Rows are points. Examples show where two turns around zero, p and q, send a point. Write where each new point lands after one turn and then the other. Backwards means that the second turn is done in reverse. Each puzzle has new turns, and all numbers are rounded.

Turn p:
[-0.04 -0.13 -0.21] -> [ 0.15 -0.18  0.09]
[ 0.30 -0.32  0.57] -> [-0.01  0.65  0.31]
[ 0.19  0.16 -0.15] -> [ 0.15  0.00 -0.25]
[0.40 0.38 0.10] -> [ 0.06  0.31 -0.46]
[-0.55  0.13 -0.48] -> [-0.14 -0.73 -0.03]
[-0.30 -0.22  0.17] -> [-0.22 -0.05  0.34]
Turn q:
[ 0.12 -0.29  0.03] -> [-0.04 -0.31  0.01]
[ 0.07  0.34 -0.55] -> [-0.29  0.36 -0.46]
[-0.50  0.06  0.17] -> [-0.05  0.25  0.47]
[ 0.31 -0.46  0.40] -> [ 0.28 -0.62  0.11]
[ 0.01  0.36 -0.05] -> [ 0.11  0.32 -0.14]
Where do these land?
p, then q: [0.39 0.13 0.20] -> [ 0.02  0.34 -0.30]
q, then p backwards: [-0.69  0.18  0.17] -> [ 0.02 -0.52  0.52]
p, then q: [-0.09  0.06 -0.26] -> [-0.14 -0.24 -0.02]
p, then q: [ 0.39 -0.37 -0.12] -> [ 0.42 -0.10 -0.34]

Turn p:
[ 0.72  0.19 -0.21 -0.09] -> [ 0.02  0.69 -0.34 -0.12]
[-0.30  0.15  0.18 -0.06] -> [-0.12 -0.14  0.34  0.04]
[-0.28  0.27  0.02 -0.16] -> [-0.25 -0.06  0.31 -0.12]
[ 0.08  0.04 -0.41 -0.04] -> [-0.19  0.05 -0.28 -0.24]
[-0.29 -0.10  0.03 -0.19] -> [ 0.04 -0.25  0.19 -0.17]
[0.21 0.25 0.17 0.72] -> [-0.22  0.18 -0.20  0.73]
[-0.15 -0.81  0.22 -0.18] -> [ 0.72 -0.48 -0.02 -0.11]
Turn q:
[-0.04  0.26  0.45  0.16] -> [ 0.40  0.04 -0.08  0.36]
[-0.30  0.08 -0.19 -0.15] -> [-0.17 -0.01  0.35  0.06]
[-0.05 -0.83 -0.33 -0.33] -> [-0.27 -0.47  0.16 -0.77]
[0.13 0.14 0.37 0.63] -> [ 0.21 -0.12 -0.53  0.48]
[ 0.11  0.05 -0.15  0.06] -> [-0.15  0.10 -0.10 -0.01]
[ 0.16  0.31 -0.15 -0.38] -> [-0.02  0.48  0.20 -0.13]
Where do these land?
q, then p backwards: [-0.21  0.01  0.29 -0.47] -> [-0.05 -0.12  0.41 -0.41]
q, then p: [-0.54 -0.04  0.02 -0.04] -> [ 0.37 -0.16  0.09  0.35]
q, then p: [ 0.01 -0.30 -0.39  0.02] -> [ 0.04 -0.36  0.20 -0.27]
q, then p: [0.34 0.20 0.57 0.22] -> [-0.19  0.43 -0.56  0.00]
p, then q: [ 0.40  0.13 -0.48  0.26] -> [-0.56  0.19  0.30  0.20]

Turn p:
[ 0.58 -0.01  0.07  0.06] -> [-0.45 -0.30 -0.07  0.22]
[-0.02  0.33 -0.21 -0.29] -> [ 0.01  0.08 -0.43 -0.21]
[-0.13  0.45  0.31  0.63] -> [ 0.55 -0.37 -0.08  0.51]
[-0.36 -0.42  0.05 -0.36] -> [ 0.03  0.26  0.37 -0.48]
[-0.07 -0.34 -0.21 -0.04] -> [-0.14  0.32  0.20 -0.04]
Turn q:
[0.35 0.26 0.27 0.24] -> [ 0.37  0.26 -0.17  0.29]
[ 0.40  0.17 -0.02 -0.52] -> [ 0.45 -0.20 -0.27 -0.37]
[-0.10  0.08 -0.32 -0.09] -> [-0.13 -0.32 -0.07  0.00]
[-0.22  0.11  0.39  0.31] -> [-0.19  0.47 -0.08  0.22]
[-0.43 -0.63 -0.31  0.06] -> [-0.51 -0.19  0.61 -0.14]
Where do these land?
q, then p backwards: [ 0.08  0.27 -0.01 -0.11] -> [ 0.00  0.30 -0.04 -0.03]
p, then q: [-0.73  0.05  0.51  0.52] -> [0.93 0.38 0.23 0.10]
q, then p: [ 0.07 -0.11 -0.27 -0.34] -> [-0.26  0.06  0.23 -0.28]
q, then p: [ 0.54 -0.18 -0.08 -0.32] -> [-0.58 -0.27  0.05 -0.13]
p, then q: [ 0.05 -0.03 -0.16  0.25] -> [-0.04  0.06 -0.03  0.29]
